Each row is a point. To make a cloud, some directions were put in groups of two or more. Within a group, all points are equally far from the middle, so they leave a hole (a ring in 2 directions, a hollow ball in 3). The other directions are filled evenly. Then the cloud was stretched, turned, moved and blurred a little. Count the holes, and give their numbers of directions, smallest first.
In the rows, zero is written as 128.

Cloud, 19 rows:
[[ 74 140 154]
 [212 135 119]
 [100  95 170]
 [ 97 143 104]
 [ 92  65 138]
 [142 170 164]
 [129 140  92]
 [143 161 121]
 [162 196  95]
 [159 169 129]
 [ 99 168 150]
 [ 82 123 134]
 [ 86 165  80]
 [124  97 122]
 [153 206 105]
 [159  70  98]
 [141 150 172]
 [148 137 173]
 [146 103  91]]
Holes: 0

Cloud:
[[ 86 115 164 175]
 [142 109  69  95]
 [ 76 120 143  90]
 [129 103 141 208]
 [ 64 118 103  93]
 [132  93  71  65]
 [136  71 122 101]
 [142 152 104 116]
 [179 124 100  94]
 [154 101  77 106]
 [141 122  83 189]
 [120  69 107  94]
 [ 87  84 132  90]
 [161  79 109  94]
 [154 119  98 180]
 [125 112 185 113]
 [ 90 120 163  87]
 [168  92  91  75]
 [132  80 149 123]
 [148 159 163 121]
 [ 98  76 131 113]
 [ 99 135 172 118]
 [112 140 100  60]
 [ 89 152  97 140]
 [122 108  55 143]
 [ 90 116 165 181]
 [ 93 123 157  62]
 [ 71 138 122 109]]
Holes: 1 (3)

Cloud, 50 rows:
[[101 128 181 138 173 132]
 [ 95 153 107 118 126  59]
 [149 124 101 143 181 157]
 [100 151 135 127  75 152]
 [115 112  92 107 202  83]
 [ 97 162 151 170 164 107]
 [125 189 127 115  60  95]
 [119 171  90 119 192 103]
 [111 127 153 190 144 143]
 [164 100 111 112 169  68]
 [127  95 185 147 190 117]
 [ 89 132 143 181 131 104]
 [138  96 180 152 159  62]
 [130 112  94  87 198 113]
 [165 177 137  90 115  75]
 [117 149 164  63 129 137]
 [101 146 147  61 153  98]
 [155 140  97 148 167 146]
 [147 135  85 166 144  60]
 [ 90 105 125 166 172  82]
 [110 144  86  86 175 134]
 [151 138 153 208 150  98]
 [121 150  68 124 141 111]
 [ 81 122 160  84 146 102]
 [138 120 200 145 151  85]
 [158  64 117 137 131 124]
 [181 115 162 187 159  75]
 [138  54 164 161 145 108]
 [124 134 149 205 145 117]
 [175  94 147 141 184 142]
 [ 91 171 102 103 183 100]
 [118 185 161 133  59  95]
 [174 150 126 189 151  51]
 [150 192  95 153 147  73]
 [126  96 116 145 103 162]
 [125  95 115 132 100 159]
 [139 121 173 168 193 106]
 [156 129 107 173 189 134]
 [161 119 196 163 109 124]
 [104  96 135 104  92 154]
 [122 170 188  95 117 106]
 [193 113 128 164 147  68]
 [120 152  97  89 159 153]
 [167 156 143 112  64 113]
 [183 121 161 149 112 142]
 [116  88 139 129  88 153]
 [108 160  76 149 176  85]
 [109 153 161 122  66  77]
 [155 116 187 183 100  98]
 [113 145 136  57 155  98]]
Holes: 2 (3, 3)
